Each point is reached from the start by the listed moves, each made once or not at all, plus a little noise. Is the number of moves made odd or even? Then give how often each move was made.

Moves:
(1): [ 33  15   9 -19  13   6]
(2): [ -5  26 -10  36   7  -6]
(3): [-6 -5 30 15  5 23]
Start: [ 10   2  10 -11   5  29]
Points:
[ 6 28  1 25 11 22] -> odd (0, 1, 0)
[ 43  18  19 -29  18  35] -> odd (1, 0, 0)
[  9   3  10 -11   5  29] -> even (0, 0, 0)
[ 37  12  51 -15  22  60] -> even (1, 0, 1)
[37 44  9  6 24 30] -> even (1, 1, 0)

Moves:
(1): [ 21  11 -10 -14  15   3   2  -1]
(2): [  3  31   1 -11  -9   1  23  -5]
(3): [  6 -12  26  -1 -14  -6  13  -9]
(4): [ 16  19   6  25 -12  10   0   4]
(5): [ -9  -4  -8   7  27  -9  23 -20]
(6): [-12 -16   0  11   5  28  -2  -5]
(7): [  5 -10 -17  -4 -13  -4  21  10]
(8): [-7  1  4  7  9  0 10 36]
Start: [16  6 -4  3  2 22 -9  1]
Points:
[11 -5 23 53 19 43 36  7] -> odd (0, 0, 1, 1, 1, 1, 0, 1)
[ 35   1   5  -6  30  10  29 -29] -> odd (1, 0, 1, 0, 1, 0, 0, 0)
[28 56  8 24 -9 34 26 35] -> odd (0, 1, 0, 1, 0, 0, 0, 1)
[60 24 18 13 -8 31  7 -5] -> odd (1, 0, 1, 1, 0, 0, 0, 0)
[ 37   7 -32  30  24  49  36 -11] -> odd (1, 0, 0, 1, 1, 1, 1, 0)

Moves:
(1): [  0   5  -2 -10   0  -1  11  -4  -3  -6   0  -7]
(2): [-3 10  1  4 -3 -5  9 -3  9  0  5 -2]
(3): [ 2  1 17 -5  3  2 -1 -1  9 -4 -1 -2]
(4): [ 8  3  3 18  5  6  2  0 -1 -7  5 -1]
(5): [-1 -4 -1  2  7 -3  1  1  5  3  9  0]
(6): [-3  3 -2  0  3  7  1  6  3 -1 -1  2]
(7): [  3  -2   3   5   4   0  15  -6  -1   5 -14   2]
(8): [-1 -2  3  0 -2 -1  4  7 -3  0  3 -5]
(9): [ 8 -4 -9  3 -4  0  0  3  8 -8 -2  0]
(10): [ 7  7  5 -5 -2 10  4  0  4 20  2 -4]
(11): [-12  -6  -7   1  -2   9   9  -4   3  -5   7   0]
(12): [ 9 -4  4 -1 -1 -1 12  4 -1 -3  5 11]
Start: [ 0 -1 -5 10  4  2 10  1  0 -1 -5 -2]
Points:
[25  6 24 16  9 19 27  3 11  6  6  3] -> even (0, 0, 1, 1, 0, 0, 0, 0, 0, 1, 0, 1)
[-14   1  -9  12   7   2  60  -8  11  -5   4 -12] -> even (1, 1, 0, 0, 1, 0, 1, 1, 0, 0, 1, 0)
[ 27  -7  14  22  15   5  54   4  13 -22  -1  -3] -> even (1, 0, 1, 1, 1, 0, 1, 1, 1, 0, 0, 1)
[-7 -4 12 16 12 11 60  4 23 -6  7  5] -> even (0, 1, 1, 0, 1, 1, 1, 1, 0, 0, 1, 1)
[ 15  -1   6  14   7  -5  31   4  30 -13  10   6] -> odd (0, 1, 1, 0, 1, 0, 0, 0, 1, 0, 0, 1)

Moves:
(1): [ 19   9  -7 -10  -5   4   3   7  -1  -6  -9   5   1   3   4   5   0  -2
   3  13  -9]
(2): [ -4  19  -5   4   2   4   3  -1   3  -3 -13  10   4  -5   8   6   3  -4
  -6  -1 -13]
(3): [ 1  2  9  6 -1 -6  5  1 -4  1  6 -4  2 -1  1 -1 -1 -2 -1 10 -6]
(4): [10 -2 -6 23 -2  5 -1  3  5 -2 -8 -4  4  5  0 -1  0  2 -4  4 -2]
(5): [ -1  -4   1  -1   6   0  -5   7  -6  -6  -4  -3  -3   3   2  -3 -11  11
   1  -1   0]
(6): [ -1 -13   3   3  12  17  11   5  -5  20 -11   0 -10   1  -3  -1   3   0
  -1  -2  -4]
(7): [  3   1  -4  -2  -6   4  11   3  -3  -3   2  -1   0 -17  -2   4  -1  13
   0   4  -2]
(8): [-12   7   4   7   3   5   0  20   6 -10   5 -10 -11  13   1  16  -1 -11
  -1   2  -1]
(9): [  2   0   4   3   8  -1   5  -4  22  -9   3   6   5   7   2   3  -7   2
 -15  -2 -10]
(10): [ -6  -3 -12  10  -4  -4  -2   5 -11  12  11  16   1   4  -2   5  -4   2
  -2  11   3]
(11): [ 3 -4 -2 -6 11 12 -7 -9 -7 -3 17 -7  3 -1  2 -1 -7 -4 -1 -3 -6]
(12): [ -6  -8   7   4   9   1   6  -5   0 -15   2  11   1   3   4   1  15   0
   6   6   3]
(13): [-6 -1 -4 -2  5 -1  4  0  0  5  3  3 14 -1  0 -1  5 -4  8  0 -2]
(14): [ -2   4  -2  -4  -4   5   3  -6  -9  -5   0   2  -1  20 -14   8  -7   7
  -1  -6   0]
(15): [ 9  2  4 -2 -6  3 10  1  2  3  1  1  0  6  9  0 -7 -3 -1 -2  7]
(16): [  1  -3   3   9  -1  -6   2  -5   4   0   6  -1 -11   2   9   9  -4  -8
  18  -7 -11]
(17): [  8   8   1   0  10   1   1   3   0   6   8  -4 -10  12   4   6   9  14
   1  -6   4]
(18): [  6  -2  14   1   0   6 -10  -1   0  -1   1   4   5  -2   0  12  -1   5
   3  -2   2]
(19): [ -2   2   7   1  -8   4   0   0   0  -2   5   6  -4   4  -9 -11  -1   3
   3  -1   0]
(20): [-8  1 -2 -7 -1  6  0 -5  9  2 -1 -5 -4  4  1  5 -6  7  1  6  8]
Start: [ -5   8   6   0  -4  -5  13  -3   5   7  19   2   5  -3  -4   6   3   0
  -3 -11  13]
Points:
[ 14  31   5   7  31  42  32  25  17  20  37  25   4  33  22  54  -5  -3
 -15  -3 -17] -> odd (1, 1, 0, 0, 0, 1, 0, 1, 1, 1, 1, 0, 1, 0, 1, 0, 1, 1, 0, 0)
[ -7  29  14  24  -5  44  58  19   6 -15  -3  12 -13  28 -13  38   7  16
  -3  26 -13] -> odd (1, 1, 1, 1, 0, 1, 1, 1, 0, 0, 0, 1, 0, 1, 0, 0, 0, 0, 1, 1)
[ 18  -5  23  29  53  36  22  19  21 -15  32   1  -6  44  21  52   5   5
  14 -10 -24] -> even (1, 0, 0, 1, 1, 1, 0, 1, 1, 0, 1, 1, 1, 0, 0, 1, 1, 1, 0, 0)
[ 18  13  -3  33  -1  24  44   4  13 -30  49  20  -1  40   7  55 -19  -2
  -3   9 -14] -> odd (1, 0, 0, 1, 0, 0, 1, 1, 1, 1, 1, 1, 0, 1, 1, 1, 0, 0, 0, 0)
[ -4  36  23  23  13  23  13   8  10 -12  60  22 -14  60   7  57 -36  16
  -6 -29 -11] -> even (0, 1, 0, 0, 1, 0, 0, 1, 1, 1, 1, 0, 0, 1, 1, 1, 1, 1, 1, 0)
[ 10  -8  18  12   3  46  40 -11  -7  24  30  -8  16  12 -12  29 -20  21
   0  -1   8] -> even (0, 0, 1, 1, 0, 1, 1, 0, 0, 0, 1, 0, 1, 1, 1, 0, 0, 1, 0, 1)
[-20  32   8  -3   4  30  38   2  39 -14  42   5  12  10  10  26 -19  -1
 -15  -8  -7] -> odd (0, 1, 0, 0, 0, 0, 1, 1, 1, 0, 1, 0, 1, 0, 1, 0, 0, 0, 1, 1)
[ -7  -5   9  15  31  50  46 -15  18   2  38   8   3  37 -18  19   3  41
  -9 -13   3] -> odd (0, 0, 0, 1, 0, 1, 1, 0, 1, 0, 1, 1, 1, 1, 0, 0, 1, 0, 1, 1)
[ 17  38  -7  13   8  -1  18   1 -10  15  46  18  -4  11  19  32  -1  -4
   8   7 -23] -> odd (1, 1, 1, 0, 0, 0, 0, 0, 0, 1, 1, 0, 0, 0, 0, 1, 1, 0, 0, 0)

Moves:
(1): [  3   2   9   1  -5  -7   3   0   7  -8  -3   3 -10  -8   0   4   4  -8
   5  -5   4  15   9   0   2  -3  -1]
(2): [-2 -4  6  3 -6  7 -4  5 -7  2  2  2  5  5 -4 -3  3  2 -3  1  1  0  0  1
  0 -5 -5]
(3): [  1  -3   2  -9   0 -10  -4   3  -3   4   1   4   2  -1   2  -5   3  -2
  -3   2   3  -1   2   1  -8   2  -6]
(4): [-2  1  5  1 -5 -5 11 -3  0 -2 -3 -1 -1  3  5 -3 -7 -2 -8  0 -5 -9 -7 -8
 -6 -2 -1]
(5): [  2   4   0  -5   0  -3  -8 -19   6 -13   5  -3  -3 -16   7   7   0  -4
 -10  -5  -5   4   7   6   7  -1   5]
(6): [ -8  -5   4  -3  -2  -4   7   0   0  -1   8  -1   2  -6  -2   7   3   9
  -3 -10  -5   6  -3  -3   9   2   1]
(7): [ 5 -3  6  2  3  3 -9  4  4  4 -1  0  1  4  6 -7  7 -9  1  3 -3 -3  3 -1
 -2  5 -6]
(8): [-1 -6 -1  4 -4 -7 -1 -1  3 -8 -4 -2  0  1 -1  1  2 -7  3 -7 -5 -3  6  3
 -2 -5  0]
(9): [ 6  0  1 10  6  3  1 -1 12 -1  1  4 11 -7 -4 -8 -6  9  4 11  2 -4  1  5
 -8 -5  5]
(10): [  1  -3  -3  -4  -5   2   1   6   3  -3 -16  -9   7  -1   3   2   4   3
  -3   3  -2   6   9  -1   6  -1  -4]
(11): [  2   4   5   5   3   0  -6  10   1   2  -5   4   4   4 -11  -8  -2  -4
  -1   4   2   0 -13   2   5   2  -1]
(12): [ 7  4 -5  4  0 -6  5 -5 -9  0  4 -6 10 -7 -6 -1  1  8  2 -4  3 -8  4  3
  0  1  1]
(13): [-1  0  5  3  4  3  7  2  0 -2 -1 -6  2  1  0  3 -6 -3 -2 -4  2 -3  2 -1
  1 -5 -1]
(14): [ -9   4   3  -7  -8   7   3   3  -9 -16   0  -4   9  15  -4 -11  -2  -1
  -2   7  -1  -5   2  -5  12  -6  16]
(15): [-10  -6   1   3   3   5   8  12  -6   3   5  -8  -1   8  -7   3  -1  -2
   3  15   4   3   0   9  -3   8  12]
(16): [ 13  -8   7  -1   1 -17  -6  -8  -6  10  -5   7 -16  -3  -5  -4   1  -3
   8  -3  -8  -1  -1  -6  -4 -11   6]
(17): [ 2 -6 -9 -1 -1 -6 -5 -5  5 -2  1 -9 -3 -6  3  2 -1 -1  7  3  2  4  3 -1
  0 -4 -7]
(18): [-6  8  0  1  1 -5 -1 -8 -6 11  0  2  1  3 -7 -4 -3  2 10 -8  3  4  8  4
 -2  2 -6]
(19): [ 0 -6 -3 -4  3 -5  4 -8  2  4 -5  7 -1 -8  2  2 12  3 -6 -9  8 -2 -4  5
  6 -7 -4]
(20): [  7   3   0  -4   2  -1 -10 -10   9 -10   0 -10  -8  -4  -1  -1   7   9
   0   7   2  -3  -5   3 -11   2  -4]
(21): [-15   5  -4  -1   9   6  -4   3  -1  -3  -1  -5   1   0  -7  -4  -3   4
  -9  10  -2  -9   2 -11   1   5  -4]
(22): [ 0 -4 -1 13  9  1 -6  1  9 -9 -8  2  1  6  3  4  2  5  3 -2 12  8  1 -9
  0  8 -6]
(23): [ 6  3 -2  0  0 -1  2 -3 -2  3  5  5  4  4 -3 11  5 -5 -4 -1 -7  9 10  4
 -1 -6  4]
(24): [ -5   4  -2  -1  -4  -3   4  -3   4  -3   3   0  12 -12   4  15   9  -7
   7   2  -6   3  -1   3   3 -10   8]
Start: [  0  -3  -2   4   1 -14  -2   5   0 -11  17   2  -8   7  -5  10  11  10
  11   7  -3  14   8   5   0  13   0]
Points:
[-13  -9  14  15   0 -23 -10  -6  10 -53  17 -32  43  -3 -14  13  32  23
  17  17   1  16  44  21   2   6  11] -> even (0, 1, 1, 0, 1, 1, 1, 1, 1, 1, 0, 1, 1, 1, 1, 0, 0, 1, 0, 1, 0, 1, 0, 1)
[ 10   9   3   2   1 -38  -9  -6   6 -43  11   6  15  -4 -19  21  49   8
  11   8  18  30  13  11   9  -5   6] -> even (1, 0, 1, 0, 0, 0, 0, 0, 0, 0, 1, 1, 0, 1, 0, 0, 0, 0, 1, 1, 0, 1, 1, 1)
[ 11 -14   3 -14   3 -43 -25   1  -9   0  -2 -10  -8  23 -25 -10  40  -1
  19  31   1  26  20  19  -2  -2   1] -> even (0, 0, 1, 0, 0, 0, 1, 0, 0, 1, 1, 0, 0, 1, 1, 1, 1, 1, 1, 1, 0, 0, 1, 0)
[ 13 -16   4  18  23 -14 -19  -6  16 -21 -10  -4  -1   1 -20  11  28  34
  -3  20   5  15  22  -4 -10 -13 -14] -> even (0, 1, 0, 0, 0, 0, 0, 0, 1, 1, 0, 0, 1, 0, 0, 1, 0, 0, 1, 1, 1, 1, 1, 0)
[  1  -3  18  -2  -6 -40  10   6 -11 -21  10 -24  -1  -8 -22  27  28   5
   4  31 -14  17  32   1 -22 -14   3] -> odd (1, 1, 1, 1, 0, 0, 0, 0, 0, 1, 0, 1, 1, 0, 1, 1, 0, 0, 0, 1, 1, 0, 1, 1)
[  3 -21   4  16  12  -5 -32  14  10 -33   2 -24   3  28 -24  -6  25  21
  13  60  -4  19  34  -8 -10   1   9] -> even (0, 1, 0, 0, 0, 0, 1, 0, 1, 1, 0, 0, 0, 1, 1, 1, 1, 0, 0, 1, 1, 1, 1, 0)
[-20  -5   9  17   7 -17  -9  35 -19   0   2 -22  25  25 -35 -13  14   2
   8  22   3  -1  30  13  -4  22 -21] -> odd (0, 1, 1, 0, 0, 0, 1, 1, 0, 1, 1, 1, 1, 0, 1, 0, 0, 1, 0, 0, 1, 0, 0, 0)
[  7 -31  10   0  -8 -35  -9  -9   5 -28  10 -11  21  -8  -5  18  41 -17
   9  25 -18  21  46  26   6 -39  24] -> odd (0, 1, 1, 0, 1, 0, 1, 1, 1, 1, 0, 0, 1, 1, 1, 1, 1, 0, 1, 0, 0, 0, 1, 1)
[  9 -14  10 -11 -10 -57  -2 -24  31 -47   1 -17 -12 -28  -2  33  36  -2
 -16 -13  -8  36  22  14   6 -14 -21] -> odd (1, 0, 1, 1, 1, 1, 0, 1, 0, 1, 1, 0, 1, 0, 0, 0, 1, 0, 1, 1, 0, 0, 1, 0)
[ -3 -14  24  13  -2 -35 -19 -14  22 -31  24   6  -5 -35 -11  18  31  -4
  14   5 -32  21  31   0   6 -16  10] -> even (1, 1, 0, 0, 1, 1, 1, 1, 1, 0, 0, 0, 0, 0, 0, 1, 0, 0, 0, 0, 1, 0, 0, 1)
[ 15  17   7  10  15 -31 -25   4  15 -10   4  -7  17  -6 -32 -11  27  16
  13  31   3  20  37  12 -19  17 -23] -> odd (1, 0, 1, 0, 0, 0, 1, 0, 1, 1, 1, 1, 0, 0, 0, 0, 0, 1, 0, 1, 1, 0, 1, 0)

Moves:
(1): [19  1  2 -8  5  3  1  4  0 -1 -3  2 -2 -6 -6 -2  0  7  5  0  3 -6 -5  4]
(2): [ -3   5   7  -4  -6  -3  -3   1   3  -3   2   0   7   3  -9   2  11   0
   1  -8 -10  -5   4   2]
(3): [ -4   1  15   3  -5  -3   2   0   7  -1  -1   3  -1   8  -3 -12 -10   1
   6  -2  -8   6  -6  -4]
(4): [ 6  6  0  3  0 -8 -1  2 -5  0 -6 -2  1  1 -3  0 -6 -3  2 -8 -1  1 -9 -1]
(5): [  2   0   3   1   0  -2  14   2 -10  -3   1  -2   9   7  -3  -3   7   8
 -12  -6  -1 -13   2  -3]
(6): [ 10  -1  10  -2   3   1 -13   0  -9  -3   7  -9  -2   9  11  -8   5  -5
  12 -15  -8   3  13  15]
(7): [ -3   7  -4   4   1  10  20   3   2  -2   1  -1   3 -19  -1  -3  -3 -10
   4  -5   0 -14 -12   1]
(8): [-11   4   2   4  -1 -10 -10  16 -13   2  -4   0  -8   1  -2   0   3  -3
   9  13   8  -5   1 -10]
(9): [  8  -2   3  12   5   6  -7   1  17   4   2  -8   1   4 -11   6  -6   0
  -3  -1  -5   2   0   1]
(10): [ -1   7  19   6  -2   5   7   2 -14  10   1   9   6   8  -4   7 -15   2
  -1  -2 -18  -6   3   0]
(11): [  1  -5  -1   4   9 -14   1  -3  10  -1   0   5 -16  -6 -10   5  -8 -10
   4  -2  -5   1   4  -6]
(12): [ -6 -12  -1   0   6   4   0   5  -1   4  -6   2   2   2  -4   1   4   5
  -1 -11   6  -3  -6   0]
(13): [  5   0   1   6  -9   0   2  -1  -7   1   7   5  12   9  -4  -7   4  -7
   1 -11   4  10   5   5]
(14): [ -5  -3 -11   4  -2  -6   5  -1   1   1   4   2  -1   0  -1   8  -2  11
   5  -1  -6  -4  -4   6]
(15): [ 2  8  1  6 12  2  3  5  4  3 -2  9  3  3 19  0 13 -6  4 -3 -9 10 -4  8]
(16): [  5 -10   5   6 -13 -10  -5   0   4 -10   4  -6  12 -15  14   2  11   9
   5   9  -5   0   0  -7]
(17): [ -7  -3  -8   2 -18   3  -4   0  -8  -4  -8   6  -4  -4 -10 -12  11  -1
 -11   3 -13  -2   2  11]
(18): [ -1   7   4   8   3   8  -8  -6   0   8   7   4 -15   2   2  -2  -1  16
   2 -12   7  -8  -5  -1]
(19): [  0   2  -4   1  15   7   7 -12  -8 -13   3   8   6   4  -1   8  -8  -6
   4   6   7   7  -8   0]
(20): [-3  2 -3  3 -1  7 -1  4 -1 -6  2  2  6  6  5 -6  0  6 -8 -4 -7 -3 10 -6]
(21): [  0  -2  -5  -1  -3   3  -3   2   1   1   8   7   1   9  10   4   5 -16
  -6   2   3  -7   1   0]
(22): [ -8   0   2   5 -12   2  14  -2  15 -19  -2  -4 -12  -5  -9  10  -2   1
  -2  -5   9   9   6   7]
(23): [ -2  -2  -4   6  -2  -1  -6  -2   1   5 -14  -6  -6   7   5   1   5   1
   4  -2  -8   2   7  -4]
(24): [ -1   1   8   3   5  -4  -1   1   6  -6 -14   8   4  -3   3   3   4   1
   7   1   1  -6   7  15]
Start: [  3  -2  -8  15 -21  -7  -4 -23  -7   1  -3  -4  -5  -2   5   1  -7   1
  -5   1  -4  11  -4   3]
Points:
[ 15   3  19  60 -37 -20 -14   7  -3 -32   0  -5  21  24  35   5  32 -15
   6 -25 -17  10  28  25] -> even (0, 0, 0, 1, 1, 1, 0, 1, 1, 0, 0, 0, 1, 0, 1, 1, 0, 0, 0, 1, 1, 1, 0, 1)
[ 25 -22   1  57 -49  18 -36 -15 -23  15   8   6   4  27  11  -8  14  29
   1 -44 -52  -8  16  28] -> odd (1, 0, 0, 0, 0, 1, 0, 0, 1, 1, 0, 1, 1, 1, 0, 1, 1, 1, 0, 1, 1, 0, 1, 0)
[ 18  -1  -8  41 -27   5  27 -22 -23 -29 -26  18  33 -21  24 -13  36  -1
   8  -4 -24  -2 -12  35] -> even (1, 0, 0, 0, 1, 0, 1, 0, 0, 0, 0, 0, 1, 0, 1, 1, 1, 0, 1, 0, 0, 0, 1, 1)
[ 18   9  36  48 -17  10 -25  -5  10  19 -26  20  -2  36 -11   4 -14  20
   1 -48 -41 -22  -4  10] -> even (1, 1, 1, 1, 0, 0, 0, 0, 1, 1, 0, 1, 0, 0, 0, 0, 0, 1, 0, 1, 1, 0, 1, 1)
[  1  -3  -9  38 -17  27  12 -26 -34 -11 -14   7 -10  11   1 -29   0  34
   7 -47 -32 -22 -18  23] -> even (1, 0, 1, 0, 1, 1, 1, 0, 0, 0, 0, 1, 0, 1, 0, 0, 1, 1, 1, 1, 0, 0, 1, 0)
[-17   3  -4  37 -23  12  32  -4  15 -23 -28  14  12  11  22  13  34 -11
 -15 -41 -20 -18  12  23] -> even (0, 1, 0, 0, 1, 0, 1, 0, 0, 0, 0, 1, 0, 0, 1, 0, 0, 0, 0, 1, 1, 1, 1, 1)
